Rows are points. Examples show where two turns around zero, p and q, send a point. Where does a point land after both, in the order given? Backwards means that the second turn is done in reverse. Each puzzle has new turns, and all numbers are rounded.
In the rows, zero is written as 128.

Turn p:
[156 116  94] -> [156 100 104]
[157  94 153] -> [165 122 163]
[143 152 116] -> [137 140 101]
[ 56 151 148] -> [ 54 150 142]
Turn q:
[121 206 141] -> [161 118  56]
[154  91 137] -> [134 148 169]
[131 137 107] -> [132 105 127]
[106  78 126] -> [ 85 140 159]
Where do these land?
p, then q backwards: [122 150 119] -> [109 136 141]
q, then p: [ 97 142 167] -> [104 128  82]
q, then p backwards: [217  92 120] -> [173  72 193]
q, then p backwards: [104 119 157] -> [113 162 137]
p, then q: [105 155  81] -> [ 89  84 135]
p, then q: [123 109 124] -> [120 142 140]

Turn p:
[ 99  71 135 117 173 158] -> [ 91 137  82 135 181 155]
[171 191 150 135 140 139] -> [178 137 178  90 137 128]
[156 180 144 162 133 119] -> [165 145 179 116 133 104]
[126  76 117 140 127 145] -> [126 127  88 164 145 136]
[131 111 108  81 107 135] -> [124  99  95 116 100 151]
[ 88 129 101 135 107 123] -> [102 151 117 142  92 122]
[105 102 144 111 100 118] -> [ 96 104 128 152 114 146]
[148 165 125 142 138  87] -> [141 124 159 108 122  82]
Turn q:
[130 129 121  91 147  89] -> [133 162 114 113 122  87]
[149 118  98 139 120 139] -> [143 110 107 155 136 129]
[135 112 112  76  31 135] -> [166  44 121  86 136  81]
[105 130 132 161 151 111] -> [110 150 138 145  96 144]
[143 151 177 173 151 135] -> [134 160 171 138 134 180]
[118 161 127 148 152 148] -> [115 145 115 125 127 172]
[116  95 130 108 143 140] -> [ 95 124 130 134 146 104]
Where do these land?
q, then p: [ 57 130 139 144 151 134] -> [ 83 152 137 143  91 169]
q, then p: [ 92  96 138 107 126 167] -> [ 66 133 112 135 143 132]
p, then q: [120 120 146 121 150 108] -> [ 99 144 134 127 120 115]
q, then p: [165 131  79 131 128 123] -> [168 138 103 132 124  89]
p, then q: [166 140 153 102 113 110] -> [125 118 161 143 159  95]
p, then q: [108  94 158 105 129 137] -> [ 78 115 123 143 132 142]
q, then p: [146 125 132 190 130 128] -> [165 153 146 164 145 146]
q, then p: [167 205 100 132 135 154] -> [190 150  80  83 126 147]
q, then p backwards: [131 111 107 120  90  91] -> [162 134 100 134 107  94]

Turn p:
[146 146 174 128 130 142 165 134 130] -> [151 108 122 112 135 124 142 167 165]
[ 82 146 126 174  91 153  59 119 161] -> [163 210 148 152 104  84 107 116 106]
[126 155 123 151 132 106 171 205 115] -> [119 137 117 101 106 186 138 195 114]
[131  86 149  98 155 148 115 147 133] -> [112  97 166 155 154 123 107 143 132]
[125 185  98  91 164  99 147 133  76] -> [136 119  82 101 161 206 114 108 125]
[118 146 122 116 150  86 134 156 169] -> [ 90 142 108 102 124 136  84 153 131]
[120  87 132 154 126 164 113  38 105] -> [141 132 130 185 144  84 179  66 150]
[149 141 140 107  80 144  49 109  99] -> [184 137 175 103 153 101 123  79  92]
[152  73 153 115 174 113 225 139 108] -> [ 70  55 119 138 138 161 175 169 180]
[ 90 121 112 115  75  98 109 144 163] -> [109 160 160 103  75 123  92 109 124]
[146 131 112 168 150 106 100 108 139] -> [107 156  99 130 149  99 141 122  98]
[151 122  95 119 109 177 149 105 138] -> [155  84 109 154  94 110 133 111 119]
Turn q:
[ 86 100  69  97 180 102 164 125 107] -> [126 122 103  58 155 139 152  98 193]
[107 107 151 100  88 109 173  75 165] -> [150 150 150  93  73 138 162  80  96]
[ 76  84 127 127  77 200 100 182 106] -> [ 44 153 194 103 132 147  78 161 129]
[183 127 117 146  95 138 106 127 147] -> [123 110 119 162  89 136 134 173 110]
[110 179  90 146 156 131  87 118 132] -> [135 150 106 173 134 116 113 129 189]
[117 110 147 189 123 101 140 173 105] -> [ 72  84 124 140 153 102 119 100 105]
[153 105 156  94 133 107 107 166  83] -> [131 112 119  87 160  92 106 168  96]
[151 137 168  88 168 137 121  92 177] -> [216 132 131 130 117 153 106 121 114]
[148 175 125 103 159 161 128 118 137] -> [177 147 136 155 153 147 136 150 147]
[155 126 136 178 155 120 139  78  91] -> [122 135  58 153 148 149 142 106  99]
[123 158 122 141  76 101 142 154 159] -> [114 110 166 154  95  88 158 121 130]
Where do these land?
p, then q: [ 76 151 162 102  55 112 140 140 158] -> [174 149 179 147  71  97 118 161  98]
q, then p backwards: [104 141 112 161 128 122 172 149 137] -> [127  80 132 115 131 120 137  94 100]
q, then p: [ 87 168 124 117 134  58 146 135 135] -> [ 76 123  92  83 130  98 134 101 161]
q, then p: [118 113 160 100  95  90 140 176 175] -> [104 113 190  83 148 112 152 110 161]
p, then q: [148 158 144 139 162 153 114 124 140] -> [133  89  99 134 146 119 126 145 154]
p, then q backwards: [129 128 170  97  91  98 181 114 151] -> [ 98  98  65  97 132 102 124 151 152]
p, then q: [138 121  70 108 170 172 120 118 110] -> [ 77 130  69 138 135 168 115 130 129]
p, then q: [175 129  78 148 119 140 101 112 117] -> [102 145  75 102 148 124 166 132 118]
p, then q backwards: [133  66 143 159 155 155  79  87 112] -> [115 206 155 164 111 119 159 156 106]
p, then q: [171 105 116 150 172 178  88 125  45] -> [112  99  69 130 210 182 145 104  99]

Turn p:
[141 123 119 181  96 139 148  83 156 120 108] -> [101 106 146 126 102 146 108  90 156 146  79]
[180 103 129 106  92 125 119 164 112  99  95] -> [134 163 116 116 155 130 112 147 171  72  99]
[138  77 149 146 140 137  90 129 112 137 194] -> [ 90 109 113 162 156 148 179 121 151 115 174]
[ 94 159 166 185 139  52 170  97 152 171 120] -> [145  66 106 144  35 162 109 151 114 175 124]
[122 125 104 116 110 139 181 145 121 109 114] -> [158 128 158 125 158 139 108 137 118 128  89]
[134 150 134 101 166 164 130 108 155  99 146] -> [149 133 124 101 155 101 136  88 133 166 150]
[132 116  67 112 166 134  83 170 172 107 137] -> [130 189 147  81 135 132 201 124 121 128 135]
[ 69 175 161  81  87 141  96 172 110 165 153] -> [165 150 156 186 108  88 110 134  88  85 194]
[144 125 170 168 138 149 139  91 107  84 148] -> [110  70 125 132 151 107 122 116 183 154 132]
[164 132  87 130 123 146 124 164  86 137  85] -> [100 181 134 129 152 113 112 173 128 119  88]
[ 84 115 117  94 187 136 110  96 132  79 111] -> [125 102 137  45 152 104 142 117  98 136 158]
[121 182  90 150 100  56 165  74 154 172 135] -> [149 100  98 157  47 133 133 109  76 154  60]
[141  81 170  93 121 145 108 170  95 185 119] -> [107 165 103 160 158 161  94 158 125  86 182]
Turn q:
[ 77  78 145 106 116 154 146 123 134 114  91] -> [158 101 158 137 106 154 144  82 132 111  81]
[173 134 177 151 121 143 111  49 140 116 122] -> [103 126  92 168  91  56 117 102 115  96 134]
[118 136  94  90 114 154 138 159 166  71 108] -> [150 115 148  91 102 119 130 132 166 181  80]
[123 130  67 122 129 112 151 137 107 154 108] -> [160 142 140  77 161 138 143 120 112 135 149]
[106 151 126 161 124 143 113  68 120 154 172] -> [ 77 119  80 121 139 123 150 104 141  89 157]
[150 105 141 181 106 137 155  93 113 120 159] -> [115 158  97 133  96 132  94  91 135  94 157]
[123 152  94  90 125  34  97 178  61 156 173] -> [131 106 178 108 177 165 132 209 131 133 223]
[168 142 165 140 155 143 142 112 109 144 181] -> [106 166  97 182 145 116 117 126 152 121 162]
[168 121 173 113 181 118 138 100 129 134 143] -> [148 155 109 195 133  96 138 146 135 108 138]
[129 123 107 103 102 173 112 180 126 127  90] -> [138 101 155 115 140 141 113 103 114 194 101]
[109 120  86 132 111  74  99 160 156 175 153] -> [117 120 121  92 121 181 164 177  89 143 160]
[ 89 117  92 124 150 155 101 205 158  65  48] -> [172  83 148  83 139 145  93 151 122 172  21]
[131 157 196 151 130 126 160 101 146 134 115] -> [ 88 170 141 163 116  97 131 120 120  89 101]
Where do these land?
q, then p: [143 119 147  78 128  82 117 112  99  86 131] -> [149 120 112 146 116 164 157 131 193 105 139]
p, then q: [132 115 145 131  80 184 139 133 119 198 158] -> [ 71 116  64 121 148 129  93 119 126  80 111]
p, then q: [144  63 142 166 136 164 155 141 102 101 123] -> [138 122  96 168 139 157 154 136 132 136  55]
p, then q: [106 161  91 168 115 139 141 140 116 143  94] -> [ 93 113 177 145 139 136 111 128  86 117 116]
q, then p: [ 87 224 142  70 123 118 139 118 164 136 136] -> [209  99 145 110  98 182  88 158 105 153 155]
q, then p: [154 162 109 164 138 143 114 171 143 161 116] -> [110 153 127 133 127 101 126 169  71 142 149]
p, then q: [123 118 133 100 150  57 116 101 199 172  85] -> [123  88 149  87 125 106 136  63 159 190 180]
q, then p backwards: [ 59 134 162 134 127 138 135 195 140 152 108] -> [125  70  65 168 106 141 172 135 126 139 120]
q, then p: [123  78 104  93 139 164  77  57  80 125 124] -> [ 89  91  87 109 167 186 178  95 141 126  83]
p, then q: [103 128 128 100 149  70 113 103  92 114 175] -> [197 153 136 109 119 163 101 121 150 119 165]
q, then p: [139 120 122 154  90 151 142 165 131 101 108] -> [ 99 148 114 133 107 102 100 106 114  97 152]
p, then q backwards: [152  73  88 115 161 167 169 142 135  98 153] -> [ 84 153  92 110 163 156 148 172 105 175 119]
p, then q: [194 155 134 134 160 119 164 105 126  69 138] -> [183 155 115 113 127 114 182 150  71 151 120]
p, then q: [133 142 145 184  96  96  71 109 147 136 143] -> [102 134 145  82  56 151 136 101 128 110 121]

Turn p:
[114 111 165 158 120 150 130 110  92 157 123 125 124 110] -> [112 151  90 148 144 110 118 124 141  98 112 122 153  99]
[134 126 129 138 130 132 150 107 114 155 159 141 114 125] -> [109 149 142 143 138 127 130 141 144  95 134 144 141 128]
[139 132 106 125 139 146 111 142 153 132 130 149 123 154] -> [135 111 149 120 141 142 141 141 139 135 151 114  99 117]
[137 122 144 143  81 137 147 116  97 153 135 125  91 101] -> [112 137 104 161 124 115 126 122 131  65 128 116 151 145]
[126 106 141 141  98 140 147  88 113 137 140 130 136 115] -> [120 152 106 155 119 114 117 148 115  95 126 147 136 117]
[122 138 118 105 145 129 111 139 120  95 145 148 119 133] -> [130 107 154  84 131 121 118 128 126 123 124 132 116 131]
[127 128 127 111 137 128 115 142 168 107 104 136 144 114] -> [150 102 119 112 116 141 146 144 121 158 110 123 114 129]
[127  94 122 156 114 134 127 104 109 139 142  99 111 111] -> [131 143 101 161 141 131  90 124 138 100 127 143 131 136]
[143 138 124 147 138 126 133 160 136 112 152 135 137 131] -> [158 135 158 115 115 137 125 129 146 130 134 116 137 125]
[103 165 127 111 135 107  93 117 159 135 100  97 155 107] -> [126 137 102 110 151 151 140 133  90 182 106 114 132 154]
[149 139 106 126 131 156 145 138 108 115 129 128 134 148] -> [137 142 135 111 115 110 136 116 143 121 162 130 107 127]
[132 125 124  94 135 101 102 145 140 138 115 121 166 125] -> [115 109 117 110 116 144 122 144 118 180 139 122 142 135]
[109 136 118 121 134  94 109 147 139 118  95 136 130 146] -> [122  99 137 117 126 152 134 100 104 159 123 119 123 119]
[101 131 121  99 148 125 141 161 152 120 121 120 127 143] -> [115 118 150 119 111 131 135 119 141 164 106 117 100 137]
[121 141 143 119 118 116 121 137 143 108 132 123 130 164] -> [134 120 158 132 125 111 124 123 102 149 127 110 121 125]
[172 125 133 123 160 133 139 124 130 114 133 130 113 141] -> [150 111 147 129 138 103 143 128 154 132 147 153 132 134]
[120 119 128 158 114 121 155  99 104 141 123 132 123 108] -> [119 153 108 150 123 137 130 115 123  94 120 152 145 119]
Turn q:
[139 112 131 106 129 116 147 120 118 101 145 109 117 148] -> [162 145 121 133 132 128 120 108 127 139 149 123 105 109]
[136 126 115 121 134 140 118 138 120 120 145 146 112 146] -> [143 101 134 135 139 135 123 125 141 132 132 128 134 106]
[142 185 115 108 128 121 146 137 142 144 122 144 112 135] -> [139 147 121 153 127 164 127 154 140 129  99 113 160 115]
[133 108 133 123 121 120 138 105 121 145 149 119 118 155] -> [119 131 118 139 134 128 118 111 121 153 154 106 117 114]
[ 88 163 112 107 139 142 124 142 118 139 122 126 114 147] -> [139 108 100 104 132 153 121 145 139 129  93 103 132 119]
[127 134 124 127  63 125 143 106 148 134  90 116 133 144] -> [124 154  90 148 153 114 173 143 101 139 131 113 138 149]
[116 108 149 109 132 142 128 123 125 138 137 145 167 127] -> [102 132 134 105 127 101 124 148 127 137 133 137 113 100]
[136 125 118 159 140 137  99 124 114 132 151 131 116  84] -> [110 102 166 137 118 121 124 103 157 111 120 128 124 153]
[134 157 140 181 133 115 142 135 122 112 150 141 113 141] -> [129 124 149 127 116 183 148 122 142 120 161 127 138 139]
[130 149 123 130 130 119 128 116 126 114 108 131 172 117] -> [115 149 131 122 113 129 159 131 115 111 104 146 121 118]
[122 112 124 127 140 125 128 116 148 118 148 137 114 117] -> [128 119 121 145 115 120 111 129 147 116 146 134 116 128]
[116 113 142 109 141 129  66 141 128 128 136 114 152 103] -> [116 103 148 117 127 105 109 136 126 141  93 160  87 141]
[119 119 115 167 121 116 132 146 125 137 152 130 146 125] -> [108 117 130 113 107 134 145 109 146 146 144 145 142 140]
[140 114 123 137 127 116 130 127 136 133  31 121 112 106] -> [145 137 121 136 123  99 129 131  60  88 109 124 166 168]
[137 116 147 114 124 129 142 137 119 120 125 127 123 112] -> [146 145 145 121 129 110 120 135 128 129 136 125 127 130]
[133 105 138 122 145 158 138 136 136 132 138 110 127 141] -> [125 132 121 110 156 122  97 118 132 128 144 137 127 119]
Where do these land?
q, then p: [127 107 121 126 127 111 120  98 138 143 110 112 147 116] -> [110 135 132 128 133 142 119  93  99 111 127 135 130 125]
p, then q: [126 128 154 129 113 152 134  92 134 120 115 122 134 147] -> [145 128 147 131  88 143 136 109 126 128 124 116 146 141]
q, then p: [147 119 123 109 113 114 131  92 126 141 131 134 115 128] -> [141 154 122 144 144 145 116 105 126 122 122 126 149 137]
q, then p: [128 131 108 144 109 141 133 156 131 142 110 144 125 117] -> [126 137 131 129  97 132 130 136 124 162 137 138 129 107]
q, then p: [126 120 130 111 151 129 121 102 141 114 111 142 111 115] -> [161 109 128 120 127 131 105 105 119 115 126 125 135 131]
p, then q: [ 96 133 141 150 139 111 119 210 145 120 169 159 122 175] -> [107 170 151 117 170 102  92 152 105 130 128 130  78 191]
p, then q: [134 106 139 131 139 113 118 161  91 141 134 149 121 111] -> [112 130 106 129 129  92 134 139 132 123 122 165  98 129]
q, then p: [115 117 112 126 125 131 111 109  93 140 138 112 109 120] -> [123 122 112 165 146 122 113 118 118 141 124 148 123 144]
q, then p: [138 158 116 130 128 161 121 112 143 113 152 132 171 115] -> [138 122 137 119 122 142 170 126 127 123  75 135 108 122]
p, then q backwards: [130 127 113 124 135 110 142 125  97 110 114 116 135 154] -> [143  91 122 143 142 112 132 132 122 127 141 111 146 129]
q, then p: [111 157 145 117 121 107 126 117 143 128 124 129 135 112] -> [131 128 133 132 119 128 141 100 129 120 131  92 113 133]
q, then p: [141 139 123 119 112 163 124 187 141 125 131 109 140 145] -> [113 112 131 104 133 139 169 154 157 161 142 143 129 106]
q, then p: [143 134 133 156 121 111 114 147 143 122 127 124 115 117] -> [131 133 144 140 128 112 132 135 128 124 144 121 124  90]
q, then p: [136 137 135 125 174 118 150  93 127 146 112 123 119 128] -> [147 143 102  99 145 114 104 114  99 116 122 113 121 140]
p, then q backwards: [123 105 128 122 112 149 157 118 127 116 142 113 120 118] -> [120 124 125 111 138 116 123 115 153 116 126 124 128  92]
